Each row of a before or after table is a point. One or more steps were done to the points. Then noise was added and the rows were shuffled. The steps act on columns, c1 being the first. What was done? A step turns or swaps two columns, mirrors them in a line or flattens them onto one, adds a multiple of one to another, or multiplies or shifts one. Angles are multiples of 10 degrees, from the lower column toward the higher: turns from -170 to 170, lines from 10 to 170 but not 90. Use the fewest steps. Two steps may share a column if one is a turn and the other turns, adds or multiplies; they go together, in the order done. Otherwise the lowest column goes first.
(in the rows, 128 means zero)

Before:
[[ 97 141]
 [176 143]
 [172 175]
 [122 125]
 [139 164]
 [ 99 136]
 [ 72 191]
 [106 154]
 [125 100]
 [171 116]
 [101  85]
 [133 115]
 [165 116]]
After:
[[131 114]
 [116 161]
 [105 153]
 [ 97 206]
 [106 144]
 [163 104]
 [177 125]
 [ 85 101]
 [186 157]
 [118 102]
 [157 111]
 [121 126]
 [150 156]]
Steps: turn c1 and c2 by -20 degrees

Before (11 x 4):
[[150 135 188 121]
 [ 79  91 126 124]
 [ 78  53 184 120]
 [115 149 169 120]
 [107 125 148 166]
 [ 81 147 149  99]
 [121 110 137 113]
 [126 114 178 140]
 [103 153 179 134]
 [113 107 143 193]
 [164  93 128 107]]
After, 11 rows:
[[233 132 142 140]
 [148 125 132 134]
 [156 130 133 212]
 [171 122  99 159]
 [154 163  85 155]
 [137  79 137 126]
 [145 150  89 140]
 [170 153 166 144]
 [153 112  71 140]
 [146 177 118 120]
 [151 145 121 186]]
Steps: turn c1 and c2 by -60 degrees; turn c1 and c3 by -140 degrees; shift c4 by 20

Before (14 x 8):
[[108  88 156 142  93 137 131 129]
 [ 88 115 170  94 113  88 104 131]
 [109 112 156 103  94 135 113 146]
 [151 161  97 108 169 159 107  74]
 [ 97 101 150 118  83 108  77 106]
 [169 166  92 117 160 165 134  72]
 [108 113 142 124 133 166 129 114]
 [ 99  88 164  81 134  98 108  59]
 [172 121 103 103 120 187 159 112]
 [163 151 138 139 109 142 138 105]
 [171 125  95 121 154 132  90 112]
 [104 110 112 113  93 122 142 124]
 [136 102 151 128 115 110 116 147]
 [123 122 119 135 135 130 140 111]]
After (14 x 8):
[[152  78 157 126 111 137 131 127]
 [145  76 118 101 128 107  76 105]
 [ 91 149  71 151 113 133  92 112]
 [ 78 118  81 136 126 186 160 112]
 [ 95 181  16 127 136 158 106  74]
 [108 123 104 158 157 142 137 106]
 [137  89 107 101 131 123 143 123]
 [135 109 174  76 122  87 102 131]
 [136 131  94 129 120 130 139 111]
 [120 111  59  73  91  99 109  59]
 [ 88 174   9 146 145 167 134  71]
 [142 125 120 112 112 166 127 113]
 [127  89 183  97 131 136 111 145]
 [123 102 181 134 112 109 117 149]]
Steps: mirror c1 and c4 in the line at 70 degrees; mirror c2 and c5 in the line at 30 degrees; add 1.5 times c8 to c3

Before (10 x 9):
[[164  98  86 135 123 132 128 151  81]
 [174 187 169  74 109 115 177 170 127]
 [128 146 106 177 107  93 171 135 130]
 [125 126 172 132 122 135 186 109  92]
 [103 111 106 125 113 147 150 152 158]
 [172 114 181 131 186 180 101  81  99]
 [157 153  97 142 205  91 139 151 102]
 [132 144 132 169 131 134 179 179 138]
 [120 157 133 127 106 167 154  81  57]
 [ 96 119 152 120 116 143 106 174 146]]
After, 10 rows:
[[118 162 167  82 108 122 154  60 152]
 [104 111 145 149 117 151 151 159 118]
 [173 115 181 107 188  73  99  76 123]
 [131 145 134 104 135 125 180 188 121]
 [158 153  91 100 203 160 139 139 148]
 [130 145  93  92 113 151 169 147 103]
 [126 127 136 106 123  80 185  98 140]
 [172 190 117 170 112  89 176 149 182]
 [167 100 136  93 124 167 122 132 165]
 [ 98 119 144 144 117 104 107 171 141]]
Steps: turn c3 and c6 by -90 degrees; turn c4 and c9 by -140 degrees; turn c8 and c9 by 30 degrees

Before:
[[172 115 134 142 118 127 132 154 127 103 102 132]
 [153 156 133 130 128 123 161 150 131  94 108 126]
 [102 102 141 132 158 131 145 115 101 143 158 123]
 [125 122  98 124 131 147 116 150 123 118 115 108]
 [110 145 151 136 136  99 121 154 113 140 151 158]
 [105 114 135 109 142 100 138 108  75 134 134 137]
 [108 108 142  89 141 146 122 124  83 143 172 125]
 [155 138 104 137  99 142 141 143 156 109 111 151]
 [146 133 133 136  92 143 128 132 150 101  95 104]
 [141 150 143 122 149 113 127 135 125 162 127 149]]
After:
[[136 101 123 132  94 131 135 116 101 123  31 141]
 [113 138 151 137 161 141 152 144 156 136 198 104]
 [137 122 108 124 130 146 131 150 123 138 152  98]
 [124 107 126  88 110 146 119 124  82 118   8 142]
 [117 151 149 121  97 114 132 135 125 103 147 144]
 [129 133 103 136 171 143 131 133 151 142 222 133]
 [103 116 132 141 146 127 150 154 127 148 239 135]
 [147 112 137 109 112  99 125 109  75 127  86 135]
 [116 156 125 130 139 123 176 150 131 159 202 132]
 [132 145 157 136 116 101 140 154 113 120  56 151]]
Steps: turn c1 and c11 by 150 degrees; multiply c11 by 2.5; swap c3 and c12; turn c5 and c10 by 160 degrees; add 0.7 times c8 to c7

Before (13 x 18):
[[154 164 119 147 144 148 151  99 129 132 123 123 109 133 119 144   7 133]
 [116 125 121 152 117 144 149 166 135 100 139 123 143 103 125 104 129 111]
 [179 136 120 143 138 141 153 123 140 151 110 124 107 105 140 146  98 117]
 [106 159 125 156 121 140 113  95 117 143 121 122 104 101 117 130 149 136]
 [108 140  52  84 170  99 150 114 163 118 138  94 117 111 136 134 108 142]
 [154 137 127 151 121 140 150 102 105 104 135 118 108 113 115 151 143 143]
 [123 174 128 115 155 148 142 181 109 132 114 120 114 112 144 132 153 117]
 [132 128 127 157 127 125 100 135 123 103 117  96 110 133 120 143 151 115]
 [110 127 121 149 141 122 152 118 135 115 119 109 121 127 138 102 141 140]
 [107 130 107 145 128  30 142  95 123 134 109 127 115 103 140 148 136 112]
 [153 132 123 110 127 107 122  92 130 127 145  97 116 103 160 124 151 113]
 [117 130 105  92 121 104 134 123 123 152 121 111 119 107 122  97 145 143]
 [116 133 118 145 143 126  60  94 111 133 114 131 176 120 115  82 146 141]]
After:
[[121 134 125 111 103 105 122  98 125 134 142  96 117 101 160 128 150 116]
 [130 134 117 144 116 126  59  92  98 119 115 130 175 119 116 174 147 141]
 [144 125 123 152 140 142 149 164 100 151 140 122 145 105 124 121 128 108]
 [140 128 127 158 131 126 101 135 146 150 117  97 111 132 119 132 152 116]
 [129 172 135 112 182 148 141 153 144 124 114 121 114 109 144 162 153 114]
 [126 160 126 155 103 143 111 106 138 111 121 120 105 102 120 149 148 136]
 [130 139 127 150 105 137 146 113 166 152 135 119 109 114 116 163 143 143]
 [138 128 122 146 132 120 152 112  99 138 118 107 122 130 136 124 143 141]
 [118 133 103  89 119 104 135 129 107 107 121 110 120 109 123 147 145 145]
 [129 131 109 142 107  28 143 105 148 117 110 126 117 100 140 130 136 114]
 [ 98 134 123 143 136 142 154 121 137 118 111 124 106 103 139  99  98 115]
 [116 162 122 149 123 146 151  94 142 131 125 121 112 135 120 120   6 133]
 [141 138  50  85 153  97 149  90 110 131 139  94 118 111 133  60 109 144]]
Steps: multiply c1 by 0.4; turn c1 and c10 by 150 degrees; turn c5 and c8 by -40 degrees; multiply c9 by 2; turn c9 and c16 by -110 degrees

Before (9 x 24):
[[133 110 126 116  87 124 202 147 144 117 155 119 168 137 136 125 138 134
  150 118 113 158 158 180]
 [155 130 184 151 146 169 103 161  76 138  65 108 155 156 107 104 145 117
  179 132 118  98  89  84]
 [163  75 141 119 133 143  93 148 121 155  77 105 144 138  88  91 149 120
  153 157 171  94  66 111]
 [144 118 149  99 107 136  90 160  98 179  97 129 122 134 123  92 119 133
  192 140 130 125  65 113]
 [107 122 141 153  79 130 157 129 163 108 190  94 113 134  99 121 119 149
  137 129  94 187 194 156]
 [123 129 100 129 155  90 138  98  94 129 150  80  94 201 172 111  65 156
  152 110 163 165 201 131]
 [128  59 146  75 150 151 101 139 122 107  81 144 134 118 131 112 117  91
  198 146 151 133  85 113]
 [ 85  92 149 156 118  89 148 105  61 131 143 101 109 143 160 160  84 146
  138  94 130  97 196 142]
 [124 108 135 151 101 138 154 137 183 141 181 119 149 163 133 166 151 167
  105  89  61 177 168 159]]
After (9 x 24):
[[108 120 144 151  22 182 158 132  95 108 161  95 117 133  96 122 117 150
  133 130 176  83 194 153]
 [170  73 138 118  74  90  93 152 114 157  95 104 142 137  88  90 147 120
   91 156  89 141  62 117]
 [125 107 131 155  37 174 149 137 101 143 153 119 146 167 134 169 150 170
  183  83 184 104 169 163]
 [118 134  92 127  96 138 142  95 138 129 152  75  95 200 174 115  66 154
   77 110 137  85 202 129]
 [ 82  88 149 160  62 132 150 101 182 132 142  99 107 141 158 164  83 148
   75  95 111 149 198 143]
 [130  55 146  72  91  97  97 138  78 108  88 143 134 119 130 119 117  92
   30 139 123 119  82 108]
 [152 129 184 156  89  81 110 162 132 140  84 111 157 153 106 105 143 117
   30 127 113 156  88  85]
 [134 116 123 118  26 153 206 146  95 117 147 118 170 129 139 125 133 134
  103 116 153 113 161 179]
 [146 121 153 105  49 102  92 160 102 176 108 132 118 127 120  94 121 133
   23 140 126 125  67 110]]
Steps: shift c5 by -60; multiply c6 by 0.4; turn c6 and c11 by -60 degrees; multiply c19 by 1.6; turn c9 and c19 by 150 degrees; multiply c21 by 0.4; turn c21 and c22 by -140 degrees

Before:
[[165 129 143 153 164 114 136  68 164 170  97 136 144 140 172 132 196  89
  118 144 149 121 171 146 189 111  92 103  86 113 111 117]
 [125 125  91 152 165 161  97  49 149 130 138 107 108 113 162  68 126  99
  167 145 152 144 139  85 184 181 120 159 105 156 113 118]
 [134 155 181  67 116 192 135 143 100 126 129 134 166 164  74 148 126 151
  128 104  99 150 155 179 138 136 186 104 136 182 163 145]
 [148 162 187 122 100 152 180 102  81 141 123 174 128 142  76 190 134 163
  133 112 116 154 114 182  94 111 186  72 131 171 160 162]
 [157 184 181  98 112 174 168 121 102 159 175 172 166 184  80 166 119 108
  127 111 104 151 146 142  77 106 169 101 154 176 177 154]
 [ 78 159 106 126 144 155  80  96 155 158 122 105 155  87 153 125 138 116
  171 120 165 125 137 114 138 154 113 143 148 161 124 103]
 [146 133 169 141 135 124 110  87 134 140 127 101 110 102 152  95 173  89
  147 154 159 121 166 142 127 166  94 152 104 130 116  87]
 [ 99 151 143 103  88 177 177 168  97  99 142 141 187 163  91 119 120 143
  171 133 127 171  97 130 124 133 146 138 171 230 152 148]
 [155 128 175 163 182 122 127  88 155 164 120  94 122 112 122 109 117 103
  151 112 168 111 155 123 167 129  79  95 103 104 113 108]
 [104 124 139 145 141 154  89 116 114 129 122 116 130 105 135 108 167 111
  158 108 152 149 148  78 152 149 103 150 119 134 170 152]]
After (10 x 32):
[[154 159 184 123  98 181 149 153  80 144 122  37 131 145  78 188 120 165
  132 110 127 157 120 182 123  93 187  75 133 172 159 167]
 [134 150 178  65 116 133 190 114 102 125 132 132 166 165  71 149 131 152
  124 102 102 158 156 180 118 146 187 102 132 178 164 147]
 [155 126 173 164 184 130 125 173 154 166 119 208 119 113 123 111 131 101
  154 111 166 101 151 125 122 130  77  97 103 106 114 107]
 [104 125 137 144 138  90 153 136 118 122 117 175 132 106 137 105  92 108
  152 107 159 145 144  75 119 167 103 150 116 138 171 154]
 [147 138 173 136 133 105 126 162 134 140 127 159 109  99 154  92  73  91
  147 154 159 112 163 141 154 206  98 150 106 132 115  89]
 [157 186 184  99 116 167 172 144 101 156 173  19 167 184  80 168 129 109
  124 107 104 151 145 141 141  82 167  96 157 176 185 155]
 [166 128 140 148 166 138 110 175 166 174  94 183 147 143 168 126  48  92
  117 147 146 114 173 145  76  93  95 101  83 118 110 120]
 [126 122  89 158 169  98 156 205 146 133 140 214 106 112 163  70 118  95
  170 144 153 141 140  87 104 237 117 160 105 155 113 123]
 [ 97 149 148 104  83 179 177  90 100 100 141 107 186 157  91 119 143 147
  175 133 133 164  91 126 119 134 150 139 170 224 156 151]
 [ 82 165 108 130 141  81 156 161 156 154 125 164 156  84 157 123 111 115
  173 118 161 122 137 114 135 183 114 148 149 159 127 102]]
Steps: swap c6 and c7; turn c8 and c17 by 170 degrees; turn c12 and c25 by -140 degrees; multiply c12 by 1.6; turn c21 and c22 by -10 degrees; multiply c26 by 2
